Every row gives one point. A path goes straight from each point to the next, and from the last back to the first. The post is the endless flat space through its rows: a point in 2 columns, a line in 3, a plane in 4, and so on, so that a path can go around it. Count how often the path circles the post. Going back the other way cancels.

Post:
[[ 1.9  0.8 -4.6]
 [ 2.5  3.1  2.9]]
Path, 15 rows:
[[ 0.2 -1.6  0.2]
 [ 3.7 -2.3 -1.5]
 [ 8.0  3.3  2.1]
 [ 4.2  5.0 -7.5]
 [ 0.4  5.1 -2.0]
 [ 1.1  4.8 -6.6]
 [ 5.6  4.7  1.2]
 [ 7.4 -1.6 -3.3]
 [ 0.2 -4.2 -4.3]
 [-1.0  1.3  2.6]
 [-0.9  7.6  1.0]
 [ 3.0  4.5  1.1]
 [ 5.6  6.2 -3.0]
 [ 2.4  4.8  1.4]
 [-1.9  2.3 -3.2]]
Times around: 0

Post (10 x 11):
[[-6.1 -1.6  3.6  3.4  2.3 -1.3  0.5  0.8  4.0 -1.2 -7.0]
 [10.0 -3.0  3.2 -2.3 -7.9 11.2  1.2 -4.6  1.7  3.2  1.8]
 [-3.2  0.2 -5.4  7.8  6.5 -4.2 -0.8  0.6 -1.2 -1.7  5.0]
 [ 3.0 -5.6 -9.3 -0.6  2.9  2.6 -0.7 -4.3 -0.6  0.8  3.0]
 [-0.5  0.9  7.3 -2.9 -3.2  0.9 -0.1 -3.0  6.0  8.5 -1.8]
 [-5.4  3.0 -3.1 -0.1  4.5 -4.0 -2.1  6.4 -1.0 -1.7 -0.1]
 [-2.3 -0.4 -2.3  0.3 12.7 -4.6 -1.5 -0.1 -3.4 -4.2  3.7]
 [ 0.6 -3.1 -6.0  0.9 -0.2  0.9 -2.9 -7.1 -7.6 -2.0  5.3]
 [ 2.6  0.4  3.2 -1.7 -7.4 -0.9  7.4 -3.1  6.7  3.0 -3.9]
 [-5.5  1.5  0.5  0.2 -0.8 -6.4 -2.5  0.7  8.5 -4.9 -2.0]]
Path:
[[  2.8  -1.8  -4.4  -0.7  -1.9  -1.8  -1.2   6.6  -2.5  -1.5   1.8]
 [ -3.1  -0.9  -1.9  -1.7  -5.9  -3.0  -2.4  -1.2   4.0   2.8  -4.0]
 [  0.2  -0.8   0.1   3.4  -1.7  -3.1  -1.6  -4.8  -2.5  -5.3  -1.6]
 [  6.7  -0.4   4.0  -7.3  -3.1  -0.9   0.4   4.2   1.7   6.0   1.4]
 [ -3.6  -2.3   5.8  -4.2   4.6  -0.4  -2.1  -3.9  -5.6   3.3   3.1]
 [ -0.8  -0.6   3.8   0.8   5.2   5.1   0.0  -1.5   3.9  -0.6   5.1]
 [  1.2   3.8  -0.4   2.7   0.4   0.5   4.1  -6.9   2.9   0.4   2.1]
 [  1.6  -0.2  -6.5  -1.3   2.1   1.0  -3.9  -3.4  -6.8  -0.9  -5.3]
 [ -0.2  -1.0  -5.0  -3.4   5.5  -3.7   1.6   4.7   2.6   1.5  -5.8]
 [  2.4  -5.1   0.4   2.0   4.8   4.1  -1.1   6.3  -7.1  -7.1   0.9]
 [ -3.8   1.5  -1.4  -6.9  -2.2  -1.3   0.2   2.0   0.3   6.0   0.5]
 [ -5.8  -0.6   2.9   2.6   2.3   5.3   0.0  -4.8   2.3   1.9   2.8]
 [ -1.0   0.4  -3.4   2.4   2.2  -2.5   1.1  -7.5  -0.8  -2.1  -2.3]
 [ -0.2   1.5  -1.1   2.1  -0.2  -5.5   1.1  -4.5  -3.3   3.3  -2.1]
 [  3.4  -4.2  -0.1   7.6   1.3  -7.2   0.2   0.0   0.0 -11.2   2.2]
 [  1.4  -1.3   2.0   0.8   0.4  -3.5   4.6   1.8   1.0  -2.2   2.8]
 [ -2.5  -6.2  -0.9  -4.3   1.7   3.2   2.9  -6.5   1.4  -3.1   0.9]
 [  3.2   5.4  -0.6   4.9  -2.7   1.3   4.5  -3.2  -0.7  -0.6   8.6]
 [  1.6   2.8  -8.2  -0.6  -1.5  -5.8  -3.9  -7.5   5.4  -7.7  -1.1]
 [  1.4  -1.8  -1.6   3.7  -3.9  -1.2  -0.3  -4.2   2.1  -2.0  -0.2]]
Times around: 3
